Each row is a point. Examples show where two turns around zero, p and q, send a point. Write where each new point lands after one turn and then the other. Backwards means that the second turn is done in reverse. Each puzzle has new turns, and all numbers are rounded.
In the rows, 100 means zero.

Turn p:
131 103 149 -> 128  98 151
 49  79 132 ->  45  85 128
 93 167  62 -> 104 168  64
107  85  78 -> 107  85  78
120  66  79 -> 117  64  79
Turn q:
 86 108  77 ->  91 107  74
110 155  99 -> 111 155  98
133  28 117 -> 129  29 126
136  97  98 -> 136  97 105
 35 112 109 ->  35 112  96
Where do these land?
q, then p: 88 63 85 -> 87 64 83
q, then p: 105  49 139 ->  88  51 140
q, then p:  61 141 100 ->  68 146  90
q, then p: 147 145  77 -> 157 137  89
p, then q backwards: 116 110 148 -> 123 104 146
q, then p backwards: 83 91 50 -> 91 86 49

Turn p:
137  93  36  75 -> 128  62  65  48
 64 136  95  56 ->  74 146  98  57
124 120 100  78 -> 128 115 101  79
 95  60 139 123 ->  89  79 138 140
 80  91 130 168 ->  80  98  98 175
Turn q:
153  60 107 127 -> 154  59  88 123
112 112 114 133 -> 120 106 122 126
 83 114 105 128 ->  91 115 116 127
 79  56 121 143 ->  84  60 105 153
129 155 103  27 -> 117 132 117  13
 72 111  38  92 ->  74 142  52  99
 71  93 113  50 ->  60  85 102  59
Where do these land?
q, then p backwards:  89  90 132  92 ->  93  66 104  90
q, then p: 116  71 110  56 ->  93  69 125  61
q, then p backwards:  73 159  95  61 ->  60 130 113  45
p, then q backwards:  85  42  91 152 ->  69  36 123 128
q, then p: 137 137  72 139 -> 157 121  68 117

Turn p:
 82  97  99 121 112  88 ->  75 111  97 115 105  91
100 101  97 107  71 107 -> 104  89  93 109  77 113
122 133 120  81  89 116 -> 129 114 120  75  81 118
137 107 123  83 101  90 -> 133 102 134  93  99  91
115 101  99 108  93 129 -> 117 101  96 107 102 129
 85  92  72 100 116  82 ->  87 101  75 102 114  74
 59  70  88 100 118  88 ->  57  83  84 100 123  83
Turn q:
126 113  94  99 107  85 -> 130 109  97 110 104  95
 98  83 120 125 130 132 ->  82  80 134 109 133 114
 84  97 100 110  88  81 ->  92  95 102 102  78  83
 78 101 112 108  61 115 ->  73 103 108  92  66 120
105  95 106  89 100  91 -> 110  98  99  87 100  95
100 111 115 100 165 121 ->  94 113 124 105 164  91
113 107  93  82  84  84 -> 120 109  83  91  85  98
107  89  73  76  81  85 -> 113  93  61  91  85  97
 90 104  85 110  84 107 ->  86 101  90 113  85 107
Where do these land?
p, then q: 114 106 120 109  99 100 -> 104 108 122  98  96 111
p, then q: 107  94 115  84 115 100 -> 108 102 111  82 116  94
p, then q:  84  88 108 112 100  78 ->  84  93 112 100  86  79
p, then q:  89  86 113 114 111 111 ->  77  99 114 103 114  98
p, then q backwards:  94 131  99  86  96 111 -> 101 108 112  75  78  99
p, then q: 127 109  24  94 106  98 -> 146  96  52 146 107  91
q, then p:  85  87 120 100  73 103 ->  92  72 104  83  84 111

Turn p:
104 101 137  83  82 108 108 118 -> 108  94 133  82  91 122 104 119
117 111  87  86  75 102  91  79 ->  93 106  79  95  65 110  96 100
 94  96 115 151  76 122 113  80 -> 105  88 123 129  85 116 115  53
96 93 87 83 78 81 96 87 ->  82  98  86  84  79  89 113 103
 97 100  89  87  82 117 103 118 ->  94  91 100 113  90 110 108 126
100 108  89 125 157  80 101 106 -> 116 124  92 111 146  70  83  85
102 101  92 109 109  88 104 112 -> 106 108 102 107 107  82 100 103
112  80  96  82 103 105  98 103 -> 110  81  87  90  98  99  97 114
 89 107  89  92 101 106 112  84 ->  94 107  83 101 104 112 116  96
 89 103 119 102 136  90  75 113 ->  92 104 114  88 136  90  70  99
Turn q:
 99 101 104  81  86  80 100  98 -> 101 108  96  85  93  78  92 109
 95 105 109 117 176  98  99 114 ->  87  93 118 115 170 108 122  84
107  91 100 109 100  87 125 119 ->  92 108 100 112  95  86 129 106
106  91 107  91  95 106  96 123 -> 104 103 107 105  99 102 104 127
 92  77  83  98  89  99  99 115 ->  77 100  91 102  88 105 104 121
 92 112 106 105 102  84  93 100 ->  99 108  97 107 110  87  89  93
 85 145  78  81  86 100  96  92 -> 122 118  58  82 104 104  81  90
106  98  97 101 101 135 114  54 -> 111  82 112  76  80 129 103  66
123  97 103 107  84  90  85  90 -> 109  79 102 108  85  83  88 101
 94  83 113 111  81 121  92  95 ->  97 100 119 109  76 118  87 103
Where do these land?
q, then p: 117 113 114 104 102 123 106 133 -> 139 108 115 122  98 104  93 102
q, then p: 128 120  77 128 122 105  91 109 -> 129  81  79 121 111  81 105  77
p, then q:  68  95 112 105  91  78  94  85 ->  86 124 111  72 103  95  93  83
p, then q:  76 100  91  77 101  85 104 101 ->  89 124  88  87 115 101 114 104
p, then q:  98 102 100  94  77  92  87  95 ->  95 118  96  95  85 100  87 106
q, then p: 118  99  73 124 105 108 120  97 -> 113  87  85 114  95 100 133  85
q, then p: 133  78 130  86 107 108 107 128 -> 136  99 143  91 106  95 106 116
p, then q:  79  94  94  99  99 110  81  92 ->  74 105 102  96 103 116  92  95
p, then q backwards:  84  98 109  82  96  90 109  59 ->  85 100  74  88 112 106 130  79
